Rows are points. A path goes straight from each point to the next, and from the last back to the first. The post is the endless flat space through its rows: a point in 2 columns, a line in 3, a plane in 4, and so on, so that a path can go around it. Count how often the path circles the post. Going back the other way cancels.

Post (1 x 2):
-0.07; -0.09
Path (14 x 2):
-0.20; +0.25
+0.06; +0.20
+0.58; -0.37
+0.32; -0.26
+0.33; +0.26
-0.25; +0.39
-0.26; +0.54
+0.22; +0.20
+0.35; -0.22
+0.17; -0.26
+0.21; -0.16
-0.04; -0.35
-0.43; -0.56
-0.64; -0.03
Times around: 1

Post:
+0.28; +0.07; +0.15; -0.16; +0.39; -0.30; +0.17; -0.02
+0.22; -0.08; +0.40; +0.07; +0.20; +0.25; -0.03; +0.03
-0.15; +0.28; -0.17; -0.11; +0.20; +0.13; -1.14; +0.36
-0.44; +0.21; -0.60; +1.13; -0.34; +0.32; +0.68; +0.25
-0.35; +0.13; -0.10; +0.09; -0.34; +0.19; +0.16; +0.31
+0.55; -0.20; +0.11; -0.35; +0.48; +0.15; +0.29; +0.34
+0.16; +0.11; -0.30; -0.39; +0.16; +0.27; -0.79; -0.39
Path, 10 rows:
-0.41; +0.18; -0.23; +0.39; +0.56; -0.05; -0.09; +0.14
+0.17; +0.29; -0.02; -0.06; +0.39; +0.40; -0.27; -0.08
+0.18; +0.08; +0.29; -0.16; -0.16; +0.40; +0.12; -0.04
+0.33; -0.06; +0.28; +0.28; +0.00; +0.36; +0.17; +0.25
+0.01; -0.33; -0.18; +0.68; -0.14; +0.21; -0.69; +0.22
-0.14; -0.03; +0.09; +0.03; +0.13; -0.23; +0.32; +0.41
-0.29; -0.11; -0.09; -0.23; +0.52; +0.25; -0.20; +0.33
-0.26; +0.32; -0.32; -0.33; +0.09; -0.13; -0.19; -0.12
-0.80; +0.07; +0.03; -0.13; -0.16; +0.13; -0.51; -0.37
-0.08; -0.19; +0.14; -0.27; +0.08; -0.01; +0.20; +0.36
Times around: 1
